Each row of a before or after table is a point. The points were changed in one or more steps. Then noise was added and the rows were shuffled. The steps act on how far a point lies along the listed directions, d1 being the first. What was done? A step turns or swaps two directions, mirrors them in a line or flattens them onto one, adds a multiple of one to another, or multiplies one. Angles are multiples of 10 degrees, from the lower direction toward the higher: turns from -170 to 170, lines from 10 to 170 but not 90. Use the fewest steps. Two steps may share a direction if one is a turn and the other turns, adds or multiplies; they go together, in the order done. Otherwise the lowest direction goes first.
In the rows, zero is written as 128.

Directions:
(1): [166 148 160]
(2): [165 110  95]
(3): [127 174 102]
Before:
[[127 119 149]
 [122 144  85]
 [133 138  71]
 [141 107 167]
 [167 123 169]
 [145  97 149]
 [152 138  85]
 [152 146 110]
 [ 78 140 111]]
After (9 x 3):
[[ 64 131 130]
 [171 129 164]
 [ 84 106  66]
 [141 132 150]
 [ 84 123  87]
 [150 117 132]
 [212 136 161]
 [148 126 100]
 [116 110  71]]
Steps: turn d1 and d2 by 30 degrees; multiply d1 by 2; multiply d3 by 0.4

Directions:
(1): [193 139 159 137 142 116]
(2): [146  67 112 154 134 153]
(3): [157 159  76 125 110 157]
(4): [130 123 160  86 124 181]
(5): [114 149 154 183 103 155]
(6): [116 147 121 141 195 150]
Before (11 x 6):
[[163 134 139 111 145 114]
 [136 152  90 145 149 121]
 [147 185 111 110 132 103]
 [ 77 120 129 148 140 200]
 [116 116 117 109 111 186]
 [161 167 109 109 186 110]
 [110 170  84 125 124 149]
 [119 134 117  77 109 166]
 [180 148 146 103 124 108]
 [135 135 152  98 144  94]
 [118 137 190 148 177 193]]
After:
[[ 68 148 112  99 139 116]
 [175 172 116  89 134 117]
 [137 163 112 217 173 129]
 [ 91 131 127 116 158 115]
 [144 133 104 127 118  63]
 [148 136 129  93 152 145]
 [204 128 109 190 132 130]
 [104 191 126  66 143 106]
 [ 83 149 158 116 137 103]
 [117 159 136  82 199 115]
 [168 108  90 156 117  99]]
Steps: mirror d1 and d6 in the line at 70 degrees; multiply d2 by 1.6; turn d3 and d5 by -50 degrees; multiply d4 by -1

Directions:
(1): [105 182 149 117 103 108 130  86  87]
(2): [107 103  98 176 113  74 119  99 143]
(3): [116 182 110 164 103 146 154 159 163]
Before (13 x 9):
[[ 83 237 148 141  75  88 130  86  93]
 [104 156 106 152 118 103 135 120 143]
 [153 133 128 127 143 129 124 162 141]
 [110 109 128 142 146 115 128 104 127]
 [134 109 105 133 134 127 139 132 128]
 [105 133  98 158 105 124 133 153 158]
 [129 164 150  87 144 153 114 142 100]
 [120 131 138  95 117 121 112 115 104]
 [ 84 214 155 130  85  72 147  38  69]
 [115 164 165 103 103  87 121  74  72]
 [132 132 132 130 116 134 134 132 100]
 [114 135 117 168 124 124 133 136 163]
 [113 140 111 157  86 119 129 140 158]]
After (13 x 9):
[[107 165 124 124  96 124 126 127 125]
 [ 93 253 192  81  90  94 149  30  34]
 [ 93 203 183  86  95  67 102  39  31]
 [137  81 130  95 141 128 108 133 118]
 [ 99 226 163 116  79 103 142  91  82]
 [126 126 145  90 148 122 115 110  97]
 [140  96 149  87 127 123  99 122 113]
 [147 110 117 144 141 106 115 150 147]
 [126 134 126 145 111 120 138 123 105]
 [137  94 146 112 160 135 113 118 121]
 [ 94 159 103 159 112  91 117 115 132]
 [123 139 142 121 151 155 142 133 121]
 [141 113 113 127 140 141 146 139 127]]
Steps: multiply d1 by 1.3; turn d2 and d3 by -160 degrees

Directions:
(1): [149 164 105 152  83 121  84 155 146 174 129 166]
(2): [165 135 123 118  94 166 164 106 189  90 122 144]
(3): [108 164 145 116 156 152 104 156 111  76 109 184]
(4): [184 147 156  69 113 102 120 103  89 134 108 130]
(5): [106 145 145 142  87 186  89  94 102 121 125  87]
(6): [173 114  58 146 166 153 108 111 104 119 105 125]
Before (13 x 12):
[[167 141  84 127 103 128 125 116 139 140 110 158]
 [121 172 113 159 102 185 118 134 143 122 115 166]
 [111 143 166 124 117 144 123 128 128 104 142 158]
 [135 121 115 143 132 129 134  87 111 111 140  54]
 [146 103  79 141 160 102 174 147 186 138 119 138]
 [102 138 113 164 122  96  81 157 118 195 168 105]
 [161 106  96 133 122  82 158 157 176 155 155 161]
 [136 134 121 158  88 171 142 113 176 141 129 107]
 [126 126 116 125 128 157 137  95 113 114 131 101]
 [147 116  93 158 124 117 187 155 179 148 140 131]
 [161 137 119 168  80 153 113 112 169 159 129 137]
 [107 153 121 169  93 167 110 126 134 139 127 121]
 [154 169 200  77  82 112 168 148 163  99 130 177]]
After, 13 rows:
[[151 161 173 103  88 108 131 136 140 162 125 144]
 [189 129  97 129 114  90 160 107 160 131 141 100]
 [162 165 147  97 122 103 127 135 107 134 107 160]
 [  8 128 206 150 154  82 133 200  98 141 168 125]
 [125 153 114 136  92 152 139 130 176 106 118 177]
 [ 99 120 169 113 156 106 127 135  93 118 148 141]
 [156 124 120 106 123 119 170 109 148 129 135 128]
 [166 165  86 138 145 126  51 141  87 155 127 142]
 [114 153 135 144  65 189 112  97 159 131 119  89]
 [137 177 171  89 123 138 148 132 117 104 104 180]
 [154 162 162 129  90 120 111 145 153 144 123 183]
 [118 165 150 148  56 166 116 127 127 148 133 105]
 [ 95 149 133 161  72 172  83 133 132 137 153 126]]
Steps: turn d1 and d3 by 50 degrees; multiply d6 by 1.6; turn d2 and d6 by -70 degrees; turn d4 and d5 by -140 degrees

Directions:
(1): [126 153 145  88 161  78 155 189 147 113 115 105 149 179  83 129 138 130]
(2): [124 125 176  94 111  86 112  69  94 117 110 139 183 138 136 118 102  81]
(3): [217 109 132 130 128 124 166 130 164 116 116 173 156 141 167 108 117 156]
(4): [111 181 139 213 144 105 123 104 121 127 118 175 146 146  98 114 146 155]
Before:
[[154 115 141 129 118 127 142 119 132 127 122 144 147 133 150 120 128 131]
 [115 123 160  95 121 100 120  92  95 116 119 128 166 133 144 125 104  98]
 [128  99 106 145 106 180 113  96 115 153 140 134 102  87 166 138 135 133]
 [136 115 124 124 113 132 122 111 129 129 135 129 130  98 154 130 106 120]
 [123 120 143 103 123 113 114 110 105 122 125 122 140 121 133 128 129 115]
 [140 165 147 182 141 106 137 141 141 132 116 153 152 144  91 126 145 154]
 [137 110 116 130 119 150 129 111 141 137 128 142 128 115 146 123 116 132]
 [127 128 127 136 121 127 131 136 128 122 126 135 126 124 127 120 125 143]
 [139 142 123 136 134 128 136 145 138 127 127 135 126 144 120 117 133 143]
 [138 134 122 150 122 134 125 123 134 128 128 142 114 123 146 126 127 140]
 [131 132 126 150 140 123 134 131 134 124 126 146 131 126 118 129 139 141]
 [132 134 126 148 146 127 135 130 128 139 119 134 136 137 121 128 133 137]]
After, 12 rows:
[[148 121 116 142 143 140 142 139 138 140 123 132 128 131 133 129 132 143]
 [130 126 119 139 123 132 135 146 134 123 128 133 119 123 126 122 128 150]
 [111 136 119 145 134 133 128 126 138 136 126 137 129 131 115 125 128 136]
 [113 129 102 141 140 156 133 159 136 148 137 114  95 123 120 143 156 153]
 [148 119 113 144 140 137 144 147 148 125 130 143 119 120 130 131 140 151]
 [142 137 104 151 134 150 138 156 148 133 135 135 105 133 126 120 139 158]
 [109 142 142 127 124 102 116 109 116 125 127 127 147 118 124 129 110 110]
 [121 139 158 145 121 104 125  99 111 126 116 148 162 142 128 118 131 119]
 [196 118 129 150 126 141 156 152 166 133 122 152 138 124 139 126 131 163]
 [104 123 228  53  97  40  95   7  44 102  95 144 242 147 153 111  69  32]
 [116 121 176  83 113  84 104  71  81 116 114 129 177 129 136 122 113  85]
 [140 140 115 149 133 135 134 150 146 127 130 135 104 131 135 128 135 152]]
Steps: multiply d1 by 0; multiply d2 by 3; mirror d3 and d4 in the line at 40 degrees

Directions:
(1): [148 135 143 109  96 119 165 145  88 116 175 186 120 105  92 164  93 136
 165  94  98 104 117 182]
(2): [109 146 164  97 117  87 180 163 148 167 186 100 121 126 110  68 173 141
 133 153 124 101 144 112]
(3): [122 129  89  96  93 114 118 156 125  93 139 151 111  77 114 100  96 133
 125 108 211 154 143  74]
(4): [117  81 200 105 112 123 102  97 184 118 121  94  90  99 152 131 114 122
 152  65 129 110 145 137]
(5): [ 65 168  89 114 184  97 128 138 134 161 159 115  83 140 166 181  89 118
 142 114 127 136 151 128]
(6): [ 87 123 156 174 175  91 137 142 127 108 107 187 119  96 126 117 183 121
  96 110 160 147 143 180]
Before, 11 rows:
[[ 79 131  84 123 163  86 152 143 100 121 130 163 124 109 131 148 151 117
   90 100 148 141 137 160]
 [169  95 118  63  44 142 111 128 137 104 110 137  99  78 119 130  54 128
  143  68 157 126 132 120]
 [ 78 103 239  98 128  75 135 155 197 146 167 114  89  70 145 118 169 128
  143  69 126 107 156 152]
 [143 121 137 127 128 132 106 123 160 134  97  89 139 157 138  74 165 132
  108 177 132 125 122  96]
 [107 151 113 104 103  85 172 171 109 147 186 144 112  97 113 110 113 144
  137 120 151 113 147 111]
 [ 77  89 188  92 116  90 107 128 210 102 119  82  83  74 152  86 132 127
  126  85 181 107 154  88]
 [ 68 118 121 169 176  88  68 116 150 101 100 152  85  93 160 132 128 130
  114  85 205 158 165 139]
 [109 136 127 144 141 122 107 124 159 124 122 115 104 125 145  81 164 123
  114 134 171 140 156 103]
 [ 86 112 130  76 112 104  90 131 167 135 147  88  72  99 162 155  81 149
  157  67 160 119 156  95]
 [ 62 138  98 142 168  99 140 153 133 126 120 132 118  97 148  85 155 132
  101 133 207 172 165  94]
 [ 77 139 101 137 170  85 111 144 172 125  89 114 119 116 164 107 158 105
   76 114 196 153 164  85]]
After (11 x 24):
[[167  89 164  60  61 146 122 113 174 152 108  60 111 123 135 102 100 128
  146 100 110  97 132 115]
 [ 86 117 122 114 157 130  83 106 199 134  89  38 100 148 189 126 118 122
  114 137 143 125 139  61]
 [112 157  98 160 162 132 110 127 136 133 118 126 114 151 147 108 157 121
  112 151 144 142 149 114]
 [108 101 107 143 151 102 144 128  90  98 100 174 140 105 120 154 158 118
   88  84 135 142 122 185]
 [115 145  78 175 176 116 118 134 129 115  65 142 157 151 150 129 166 108
   62 139 158 158 139 116]
 [ 70 117 157 108 172 116  67 116 202 145 113  70  84 109 201 174 109 107
  134  82 133 143 151 103]
 [ 86 143  89 185 194 123 130 136 103 121  91 163 141 122 146 135 153 127
  101 142 158 174 145 147]
 [101 140 112 133 144 115 133 125 115 135 141 146 104 112 148 188  79 126
  142  86 121 124 139 152]
 [126 101 141 195 152 129  71 103 132  92  70 144 140 120 137 102 171 136
   98 137 170 148 137 146]
 [115 162  89 118 156 115 124 149 135 153 129 106 125 163 140  95 155 133
  115 184 134 129 126  98]
 [137  87 116 111 107 168  47  80 161 132  78  56 120 143 171 161  86 147
  143 101 125 127 123  86]]
Steps: add -0.5 times d4 to d6; turn d1 and d4 by 40 degrees; turn d2 and d5 by 90 degrees; multiply d3 by 0

Directions:
(1): [137  95 150 134  50  70 156 152  77  68 148 105 133 115 104  88 107 132
 104 104 130 180 117 139 148 131 139 129 106 153 121 165 148 110 112 131
  98  67 148  85 113 136 173 197 135 130 102 112]
(2): [123 159 113 121 116 157 117 102  62 113  89 203 141 104 119 138  64 198
 126 137 132 137 109 133 120 178 169 147 131 128 156 170 128 122 153 176
 120 147 135 155 148 108  83 179 109 122 171 163]
(3): [115  82 144 195 142 108  72 112 132 198 160 124 167 131 112  95 101 141
  97  62 169  74 130 115 163 152 179 124  91 148 135 114 129 117 158 146
 150 160 132 115 144 112 121 139 138 175  85 109]
(4): [136 104 150  97 152 151 147  95 138  92 158 156 170 128 147 129 181 166
 104 124 148 140  92  97 161 122 158  86 186 181 137 167 119 112 164 157
 148  74  84 133 101 129 107  81 180 118 137  80]
Before (8 x 48):
[[121 132 147 162 109  97 137 159 102 131 132  97 108 141 109 119 123 108
  136 131 126 141 148 145 106 113 113 135  92 110 143 102 125 138 121 119
  111 110 139 132 116 138 147 143 102 150 108 144]
 [127 135 114 184 144 112  76 163 132 203 132 122  98 122 107 116  88 106
  137  86 148  87 162 150 112 145 129 179  70  95 128  75 135 145 115 111
  138 189 171 120 154 113 125 154  84 162 116 169]
 [129 116 122 142 113 138 124  96  83 127 105 156 136  88 111 115  91 159
  130 109 157 124 133 136 130 161 151 153  96 139 141 135 135 117 146 156
  116 143 151 132 147 122 113 192 117 144 152 172]
 [119  93 172 136  64  75 138 142  78  68 163 102 133 121 106 100 104 155
   92  89 150 167 112 133 146 143 145 133 113 172 134 167 126 110 121 155
   99  73 144  75 111 149 162 168 129 144 120 110]
 [129 110 140 150 113  90 125 141 158 134 167  84 153 141 125 117 152 111
  127 105 154 121 131 121 158 109 138 109 126 166 128 137 132 104 122 103
  128 115 127  98 119 140 145 114 120 165  89  94]
 [103 144 126 149 165 134  85 107 115 171 105 141 117 106 115 123  81 138
  140 118 130  87 154 150 100 147 128 150  95 113 144 117 120 134 145 120
  133 184 147 137 158  98 115 134  97 133 119 175]
 [144 131 136  77 106 120 193 139 147  44 148 107 128 147 131 117 174 126
  101 143 115 162 117 124 115  97 119 124 168 161 118 140 131 138 101 139
  157  57 108 129  70 143 133 109 160  85 131 111]
 [126 165  79 186 125 139  61 164 134 230  90 122  79 141 118 155  48  79
  164 133 115  63 200 151  72 142  94 177  68  50 138  39 133 156  90  99
  110 249 174 136 174 126 119 152  41 151 111 209]]
After:
[[114 162 103 154 114 131 108 133 105 146  95 149 122 133 102 117  55 150
  114 116 123  94 142 144  88 164 157 184  93 108 138 110 134 151 114 160
  158 178 155 154 137 109  91 182  91 125 139 186]
 [149  94 154 110 171 137 137 128 172 118 188 128 145 132 146 124 215 130
  106 100 160 134 113 107 159  99 139 105 175 177 126 128 123 124 147 125
  160  71  95 114  92 133 120  59 178 127 122  80]
 [141 132 117  89 148 155 172 110 159 102 118 112 106 109 147 144 191  96
  156 160 126 141 142 127 112  93  82 126 144 131 117 103 126 133 118 108
  124 110 122 138 115 146 136 100 140 112 159 148]
 [101 165 121 131 183 156  92 130 170 180 114 108  87 148 140 171 126 109
  155 141 123  79 157 134  86 126  88 150 119  97 131  74  98 150 116 119
  137 198 130 138 145 142 110  69  90 138 155 159]
 [128 111 158  88 150 124 152 108 140  83 152 112 132 112 138 119 179 127
  117 133 125 142 124 129 129  99 109 102 163 164 128 153 118 119 141 110
  130  69 108 111 103 125 150  84 159 104 113 107]
 [117 129 124 168 137 108  94 134 161 181 151 100 148 145 128 130 123 114
  139 104 154  87 143 125 143 126 147 129 111 142 133 114 126 114 130 104
  136 164 135 117 140 131 122 116  96 173  96 118]
 [113 131 150 151 166 148 122 117 125 152 141 142 143 142 129 139 150 148
  128 135 144 112 129 116 118 120 143 109 137 133 158 114 106 135 164 148
  140 115 103 162 111 130  98  88 129 148 131 127]
 [161  74 158  81 141 163 157  96 149  69 194 163 187 139 165 136 217 168
   86 124 164 148  95  70 176 107 164  51 232 216 152 165 120 103 165 165
  140  36  58 117  75 144 107  43 201 112 121  52]]
Steps: turn d1 and d4 by -160 degrees; mirror d2 and d3 in the line at 130 degrees

Directions:
(1): [123 112  78 172 124 104 107 141  89 156 140 117 118 129 100 118  97  69
 191 146  73 105 128 178  95 214 114 142 124 117 109 178 142 119 105 134
 106 166 151 132 143 138 128 154 120  96 192  97 167 156  68 139 154 122
 155 145 129 167 161  89 129 129 143 174]
(2): [146  64 154  99  70 122 115 177 160 171  68  86 147 162 105 132 123 102
  91  82 143 141 166 107  87 125 135 139 149 112 175  88 149 152 140 162
  80 121 147 124 162 155 170 132 141  47 125  99 141 121 149 121 124 143
 155 130 175 159 136  94 154 103 107  88]
(3): [179 110  76 139 117 147 151 142 107 123 134 132 159 111 114  87 104 138
 151 171 140 217  73  95 142  64  82 141 160 170 102 103 150 123 143 185
 156 145 136 122 155  92 164 133 132  94 144 180 168 131  90  86 105 165
  92 120 122 138 151 128 122 103  96 159]
Before (11 x 64):
[[126  99 150 116  95 121 114 154 146 151  91 102 134 150 115 142 125 105
  110  96 125 112 156 133  96 147 144 136 125 111 158 116 137 142 135 131
   93 120 137 127 143 152 140 132 129  92 126  97 132 130 150 136 135 128
  154 129 155 151 125 105 143 115 123 104]
 [129 134 123 131 139 136 131 126 117 126 141 132 124 116 125 128 123 122
  142 138 133 133 122 131 133 120 121 130 126 129 120 132 130 126 128 132
  141 125 127 130 119 117 124 132 124 141 132 133 129 128 117 122 129 124
  122 125 123 128 135 130 121 132 121 139]
 [132 133 125 126 133 129 129 122 127 123 135 132 134 122 129 121 126 132
  130 139 135 144 119 120 137 114 120 126 130 142 121 132 133 127 131 132
  130 131 130 129 136 122 126 128 129 130 136 141 136 124 122 113 122 131
  108 129 124 119 127 135 122 124 123 133]
 [136 120 130 126 115 130 123 130 137 132 123 125 131 128 122 117 129 127
  117 122 139 141 129 125 125 127 122 134 135 131 132 114 130 127 132 144
  134 128 120 130 133 133 137 133 132 112 125 127 137 129 126 124 125 135
  128 122 134 134 138 124 129 123 118 122]
 [129 102 113 136 104 113 120 143 127 151 116 120 127 136 115 127 121  94
  140 121 116 124 133 134 105 154 123 134 140 118 137 128 142 133 127 143
  118 139 143 129 145 135 139 143 134  96 156 105 146 130 119 131 133 126
  138 136 148 147 136 101 137 123 123 130]
 [132 133 120 133 139 130 134 120 121 114 147 129 127 119 122 123 131 139
  136 140 134 137 116 124 138 116 119 128 120 137 111 122 121 127 133 125
  139 133 123 122 129 117 125 127 124 136 128 142 131 131 122 122 127 131
  115 124 120 126 131 134 124 124 130 137]
 [123 127 132 123 137 128 129 124 131 127 133 126 123 128 130 130 130 125
  126 122 129 125 134 131 127 130 130 124 131 128 131 133 128 128 127 120
  131 130 126 128 125 131 116 127 133 138 121 128 127 120 138 138 129 119
  122 128 132 122 126 129 128 132 126 122]
 [139 119 128 127 121 129 122 136 119 128 122 130 138 130 124 130 123 129
  122 128 126 141 125 121 115 121 121 129 143 134 133 111 136 132 132 139
  128 137 134 129 130 130 139 135 127 117 132 133 133 122 130 122 126 134
  132 130 134 130 125 127 131 125 116 121]
 [146 103 113 144 112 121 117 151 116 151 117 113 134 138 111 126 108  92
  140 117 110 131 134 133 111 155 120 141 137 119 135 135 137 134 125 145
  108 135 143 127 151 140 148 142 126  89 154 110 151 134 107 126 131 131
  144 129 146 158 146 102 144 119 121 137]
 [132 115 121 129 111 127 125 141 127 138 114 117 131 131 117 127 120 112
  137 126 113 123 135 137 103 142 126 136 133 127 127 137 140 131 121 135
  119 145 139 127 132 136 129 134 128 108 143 122 139 133 115 130 138 136
  142 132 137 144 143 116 128 121 125 133]
 [129 139 136 125 133 135 136 114 124 114 134 137 128 123 131 129 126 144
  125 127 136 131 117 121 137 106 125 124 124 137 125 116 125 127 133 124
  141 121 123 129 118 123 124 126 127 139 120 134 119 127 145 124 118 130
  114 123 124 114 115 137 121 137 123 125]]
After (11 x 64):
[[130 147 108 145 144 132 134 105 101 112 155 145 125 113 128 120 115 135
  156 149 119 131  97 137 141 124 112 127 123 145 105 139 130 117 123 125
  150 137 128 130 118 114 118 132 122 146 144 139 133 136 118 125 124 130
  110 128 113 121 126 132 114 139 128 153]
 [128 102 156 105  94 126 120 152 155 145  92 106 132 146 121 143 134 119
  100  93 130 114 159 122  95 131 144 132 132 114 153 116 137 146 128 131
  102 127 138 127 134 151 133 127 135  99 121 109 122 123 148 134 133 134
  152 127 156 140 130 118 136 117 120  98]
 [135 101 135 124 109 122 113 149 125 143 106 120 137 139 118 135 121 114
  117 115 124 129 142 128  97 139 128 131 143 121 147 109 139 137 127 141
  110 137 139 128 138 144 145 140 128  98 134 113 136 124 133 129 130 133
  147 135 144 141 129 114 137 122 118 113]
 [130 127 123 126 140 131 132 122 126 124 138 129 130 124 129 121 127 130
  132 131 131 139 121 124 132 119 125 126 134 135 124 127 130 126 129 124
  140 131 125 126 126 125 121 126 133 140 124 138 131 121 132 132 125 122
  116 126 128 121 126 132 126 128 119 128]
 [136  79 179  99  84 121 109 168 163 170  72  88 134 169 117 155 128  95
   76  59 137 108 186 114  91 149 152 136 136  93 188  99 134 154 137 135
   73 104 141 126 153 171 156 131 139  69 117  79 125 116 166 137 128 127
  164 126 181 156 126  98 162 117 114  73]
 [157  32 186  70  32 128 111 207 188 186  23  60 164 182  97 141 125  99
   53  50 166 154 185  84  64 102 144 146 157 105 210  49 160 171 161 182
   54 104 151 120 180 171 190 126 146   8 106  89 141 113 183 116 116 154
  167 124 204 173 128  81 169  80  88  52]
 [121 144 119 139 144 121 123 114 116 124 147 136 125 121 130 124 124 120
  145 143 119 122 123 141 134 146 123 125 120 134 114 156 128 124 119 118
  127 139 131 132 129 123 113 134 124 142 148 129 135 132 113 123 132 120
  113 131 116 121 131 130 119 132 136 141]
 [120 156 110 150 158 126 130 103 106 102 168 142 114 112 125 128 132 134
  158 153 117 116 111 144 145 144 119 126 108 135  96 149 112 117 123 106
  147 141 120 126 116 116 106 128 119 161 138 139 129 135 109 131 136 121
  117 129 104 122 132 138 117 137 145 155]
 [125  78 165  95  75 112 114 160 168 165  75  99 132 161 118 149 138  99
   86  71 143 115 173 112  90 136 148 129 142 100 181  91 140 152 140 140
   91 113 142 126 149 157 151 135 144  76 122  84 123 114 169 136 126 124
  153 134 175 144 119  95 154 118 117  76]
 [135 102 135 121  99 123 113 142 143 146 108 111 130 141 114 121 125 113
  112 105 135 131 145 129 107 144 128 135 136 120 146 112 134 134 130 151
  113 128 127 131 143 146 145 138 135  90 128 110 139 128 129 130 130 136
  141 127 149 147 144 111 135 120 115 114]
 [116 153 122 139 158 133 129 112 107 115 158 145 114 109 133 132 128 126
  153 145 124 116 120 145 142 134 124 126 117 128 111 150 123 120 119 115
  151 125 122 133 106 115 105 131 117 168 132 132 120 135 114 130 134 115
  117 126 111 118 134 137 115 143 132 148]]
Steps: turn d1 and d3 by -110 degrees; multiply d2 by 3
